Rows are points. The points of each table are mixes of a few directions, plus a little noise. How many directions does each table use, and how many do they share? Where both have some left over, give the other angles between the two spaces (their principal angles), to ten degrees, smallest first.

First (7 x 3):
[[-0.47 -0.54 -0.33]
 [ 0.21  0.24  0.15]
 [ 0.04  0.05  0.03]
 [-0.18 -0.21 -0.13]
 [ 0.51  0.59  0.36]
 [-0.10 -0.11 -0.07]
 [-0.02 -0.02 -0.01]]
Second (5 x 3):
[[-0.43 -0.49 -0.30]
 [-0.21 -0.24 -0.15]
 [ 0.40  0.46  0.29]
 [ 0.13  0.14  0.09]
 [ 0.10  0.12  0.07]]
Directions: first 1, second 1, shared 1

First (6 x 6):
[[-0.20 -0.12  0.23 -0.05  0.05  0.17]
 [-0.21  0.30 -0.21 -0.22 -0.05 -0.04]
 [-0.07 -0.12  0.21 -0.01  0.11  0.46]
 [-0.12  0.13  0.13 -0.43 -0.46  0.18]
 [ 0.24 -0.40  0.08  0.47  0.09 -0.83]
 [ 0.35  0.21 -0.44  0.24  0.26  0.06]]
Second (8 x 6):
[[ 0.14  0.01  0.25  0.06  0.24 -0.06]
 [ 0.15  0.01  0.27  0.07  0.26 -0.07]
 [ 0.08  0.00  0.15  0.04  0.14 -0.04]
 [ 0.14  0.01  0.26  0.07  0.25 -0.06]
 [-0.65 -0.04 -1.15 -0.30 -1.10  0.28]
 [ 0.05  0.00  0.09  0.02  0.08 -0.02]
 [-0.01  0.00 -0.02 -0.01 -0.02  0.00]
 [ 0.08  0.01  0.15  0.04  0.14 -0.04]]
Directions: first 4, second 1, shared 0; angles 50

First (11 x 11):
[[-0.13  0.00  0.00 -0.13 -0.01 -0.23 -0.19 -0.12  0.06  0.07 -0.01]
 [ 0.06  0.45 -0.12 -0.06  0.39 -0.17 -0.45  0.06  0.25  0.26 -0.07]
 [-0.05  0.46  0.07 -0.32  0.24 -0.29 -0.30 -0.06  0.14  0.33 -0.13]
 [-0.19 -0.63  0.17 -0.02 -0.56  0.05  0.48 -0.19 -0.31 -0.31  0.10]
 [ 0.36 -0.19 -0.29  0.66  0.13  0.60  0.17  0.37  0.02 -0.31  0.13]
 [-0.11  0.14  0.20 -0.32 -0.09 -0.17  0.09 -0.13 -0.08  0.15 -0.09]
 [-0.27 -0.02  0.37 -0.53 -0.33 -0.32  0.25 -0.29 -0.22  0.14 -0.09]
 [-0.08 -0.25  0.07 -0.01 -0.22  0.00  0.17 -0.08 -0.11 -0.12  0.04]
 [ 0.42  0.00 -0.05  0.47  0.06  0.73  0.53  0.40 -0.17 -0.22  0.04]
 [-0.03 -0.51 -0.56  0.63  0.13 -0.01 -0.61  0.07  0.34 -0.34  0.24]
 [ 0.01  0.54  0.14 -0.35  0.23 -0.20 -0.15 -0.02  0.07  0.35 -0.16]]
Second (10 x 11):
[[ 0.29  0.33 -0.71  0.12  0.37 -0.28 -0.75 -0.22 -0.28 -0.07  0.35]
 [ 0.07 -0.05 -0.15  0.22  0.15 -0.33 -0.28 -0.50  0.43  0.28 -0.06]
 [-0.21 -0.02  0.03  0.10  0.16  0.44 -0.07  0.06  0.02  0.10 -0.30]
 [ 0.01 -0.21  0.37  0.21 -0.30 -0.24  0.08 -0.10 -0.17 -0.10  0.09]
 [-0.42  0.14 -0.30 -0.49  0.12 -0.51 -0.30 -0.28 -0.25 -0.60  0.58]
 [-0.17  0.02  0.17 -0.16 -0.05  0.22  0.21  0.33 -0.32 -0.21 -0.05]
 [-0.05  0.05  0.23 -0.13  0.23 -0.11  0.39  0.21 -0.06  0.15 -0.44]
 [-0.18 -0.16  0.29 -0.31 -0.36 -0.07  0.43  0.09  0.10 -0.24  0.20]
 [ 0.22  0.01 -0.01 -0.04 -0.12  0.61  0.36  0.39  0.35  0.31 -0.23]
 [ 0.42 -0.12  0.05  0.50 -0.21  0.27 -0.07  0.02  0.17  0.37 -0.14]]
Directions: first 3, second 6, shared 0; angles 30, 30, 50

First (11 x 14):
[[-0.67 -0.23  0.77 -0.38  0.06 -0.63 -0.73 -0.08 -0.33  0.39  0.04  0.99
   0.38  0.07]
 [-0.18 -0.19  0.14 -0.31 -0.01 -0.19 -0.23  0.00 -0.11  0.13  0.08  0.22
   0.11  0.09]
 [-0.10 -0.41 -0.10 -0.65 -0.07 -0.15 -0.20  0.06 -0.09  0.11  0.20 -0.02
   0.07  0.21]
 [-0.23 -0.44  0.06 -0.69 -0.05 -0.27 -0.34  0.04 -0.15  0.18  0.20  0.17
   0.14  0.22]
 [ 0.07 -0.35 -0.30 -0.54 -0.09  0.01 -0.01  0.08 -0.01  0.01  0.19 -0.28
  -0.03  0.19]
 [ 0.05  0.13  0.01  0.21  0.02  0.06  0.08 -0.02  0.04 -0.04 -0.06 -0.02
  -0.03 -0.07]
 [ 0.15  0.06 -0.16  0.10 -0.01  0.14  0.17  0.01  0.07 -0.09 -0.02 -0.21
  -0.09 -0.03]
 [ 0.12  0.28  0.00  0.43  0.04  0.15  0.18 -0.03  0.08 -0.10 -0.13 -0.07
  -0.07 -0.14]
 [ 0.36  0.33 -0.29  0.53  0.01  0.37  0.44  0.00  0.20 -0.24 -0.13 -0.43
  -0.21 -0.15]
 [ 0.23  0.02 -0.30  0.04 -0.04  0.21  0.24  0.04  0.11 -0.13  0.01 -0.37
  -0.13  0.01]
 [ 0.21  0.80  0.18  1.25  0.14  0.32  0.41 -0.11  0.18 -0.22 -0.39  0.02
  -0.14 -0.41]]
Second (9 x 14):
[[-0.38 -0.38 -0.01 -0.44 -0.54 -0.25 -0.34 -0.27 -0.05  0.47 -0.06  0.41
  -0.34  0.15]
 [-0.16 -0.04  0.13 -0.14 -0.02 -0.13 -0.30 -0.39 -0.15  0.28 -0.24  0.30
   0.02 -0.21]
 [ 0.31  0.06 -0.44  0.36  0.12  0.39  0.46  0.35  0.18 -0.25  0.39 -0.26
   0.16  0.24]
 [ 0.54  0.36 -0.07  0.40  0.78  0.49  0.27  0.18  0.02 -0.34  0.17 -0.31
   0.24 -0.61]
 [-0.10  0.08  0.01 -0.21  0.41 -0.26  0.29 -0.22  0.21 -0.14 -0.09 -0.51
  -0.02  0.39]
 [-0.29 -0.49  0.12 -0.48 -0.39 -0.22 -0.13 -0.02 -0.35 -0.11 -0.23  0.29
  -0.08 -0.18]
 [-0.01  0.02  0.26 -0.01 -0.53 -0.01 -0.39  0.44  0.05  0.16  0.16  0.24
  -0.43 -0.10]
 [ 0.05  0.06 -0.02  0.07  0.13  0.08 -0.07 -0.15 -0.03  0.11 -0.03  0.09
   0.07 -0.16]
 [ 0.07  0.35  0.04  0.45  0.04 -0.09  0.18  0.08  0.13 -0.18 -0.07 -0.24
   0.38  0.50]]
Directions: first 2, second 6, shared 0; angles 30, 40

First (8 x 24):
[[ 0.17  0.07  0.03  0.25  0.04  0.05  0.06 -0.28  0.40  0.42 -0.01  0.15
   0.27 -0.23  0.06 -0.36 -0.12  0.24 -0.26  0.09 -0.54  0.26  0.35 -0.15]
 [ 0.41 -0.11 -0.15  0.56 -0.24  0.26  0.09  0.57  0.14  0.07  0.05  0.16
  -0.18 -0.02 -0.23 -0.12  0.01 -0.30 -0.05  0.28 -0.14  0.05  0.03  0.53]
 [-0.45 -0.09 -0.01 -0.13 -0.13 -0.29 -0.11  0.39  0.09 -0.59 -0.26  0.01
  -0.25  0.19 -0.26  0.17  0.15 -0.01  0.15 -0.32  0.33 -0.51 -0.28  0.03]
 [-0.02 -0.26 -0.04  0.22 -0.23 -0.03 -0.08  0.28 -0.34  0.11  0.19 -0.17
  -0.18  0.17 -0.51 -0.22 -0.20 -0.26 -0.20  0.28  0.07 -0.09  0.13  0.27]
 [ 0.46 -0.22 -0.06  0.52 -0.21  0.34  0.06  0.38 -0.31  0.45  0.30 -0.08
  -0.13  0.01 -0.38 -0.35 -0.22 -0.40 -0.26  0.56 -0.23  0.22  0.22  0.44]
 [ 0.20  0.26  0.19 -0.38  0.43  0.28  0.11 -0.57 -0.16  0.28  0.01 -0.05
   0.28 -0.23  0.63  0.10  0.08  0.17  0.10 -0.02 -0.20  0.37 -0.02 -0.49]
 [-0.50  0.09  0.14 -0.54  0.19 -0.23 -0.08 -0.05 -0.06 -0.52 -0.29 -0.06
  -0.07  0.08  0.15  0.28  0.22  0.16  0.25 -0.45  0.31 -0.38 -0.35 -0.40]
 [-0.27  0.28 -0.12 -0.48  0.15 -0.38 -0.06 -0.72  0.23 -0.25  0.00  0.02
   0.24  0.03  0.56  0.49  0.08  0.42  0.28 -0.42  0.39  0.10 -0.08 -0.23]]
Second (11 x 24):
[[-0.16  0.10  0.21 -0.32  0.02 -0.10 -0.20 -0.41 -0.84 -0.04  0.34 -0.51
   0.09  0.16  0.01  0.09 -0.14 -0.21 -0.06  0.12  0.37  0.11 -0.05 -0.39]
 [ 0.13  0.06 -0.14 -0.07 -0.20  0.03  0.24 -0.01  0.35 -0.47 -0.47  0.46
  -0.22 -0.17  0.12  0.70  0.21  0.03  0.24  0.33  0.20 -0.14 -0.04  0.36]
 [-0.12 -0.01  0.14 -0.45 -0.10 -0.06  0.01 -0.52 -0.61 -0.18 -0.09 -0.14
  -0.09  0.00 -0.06  0.46 -0.09 -0.11 -0.02  0.52  0.32 -0.01  0.10 -0.18]
 [-0.01 -0.33 -0.05 -0.08  0.13  0.10  0.18  0.07  0.25  0.36 -0.28  0.29
  -0.12 -0.12 -0.22 -0.20 -0.09  0.22 -0.10  0.17 -0.37 -0.12  0.22  0.16]
 [ 0.12  0.13 -0.08  0.34 -0.14 -0.02  0.03  0.19  0.50 -0.18 -0.12  0.22
   0.04 -0.09  0.06  0.00  0.11  0.05  0.01 -0.12 -0.13  0.00 -0.01  0.13]
 [ 0.08 -0.08 -0.10  0.52  0.12  0.05 -0.03  0.51  0.68  0.39  0.10  0.13
   0.15 -0.02 -0.08 -0.74 -0.01  0.19 -0.14 -0.53 -0.56  0.02  0.03  0.09]
 [-0.21  0.12  0.38  0.14 -0.34 -0.28 -0.21 -0.72 -0.30  0.13  0.02 -0.27
   0.31 -0.17 -0.46 -0.37 -0.36  0.03 -0.66  0.56 -0.34  0.14  0.59 -0.67]
 [-0.03 -0.19 -0.11 -0.46  0.41  0.18  0.01  0.20 -0.55  0.17  0.27 -0.24
  -0.17  0.26  0.22  0.11  0.05 -0.11  0.35 -0.30  0.37 -0.03 -0.38  0.16]
 [ 0.10  0.34  0.00  0.05 -0.43 -0.13  0.08 -0.28  0.18 -0.73 -0.34  0.24
  -0.07 -0.16  0.13  0.77  0.18 -0.10  0.11  0.43  0.33 -0.03  0.00  0.08]
 [-0.01 -0.14 -0.02  0.29  0.24  0.06 -0.11  0.38  0.21  0.52  0.31 -0.13
   0.17  0.10 -0.08 -0.79 -0.10  0.10 -0.14 -0.53 -0.42  0.06  0.00 -0.06]
 [ 0.13 -0.01 -0.22  0.05  0.29  0.16  0.00  0.58  0.11  0.01  0.27 -0.04
  -0.07  0.21  0.35 -0.03  0.21 -0.08  0.41 -0.67  0.22  0.00 -0.49  0.32]]
Directions: first 5, second 4, shared 2; angles 70, 90
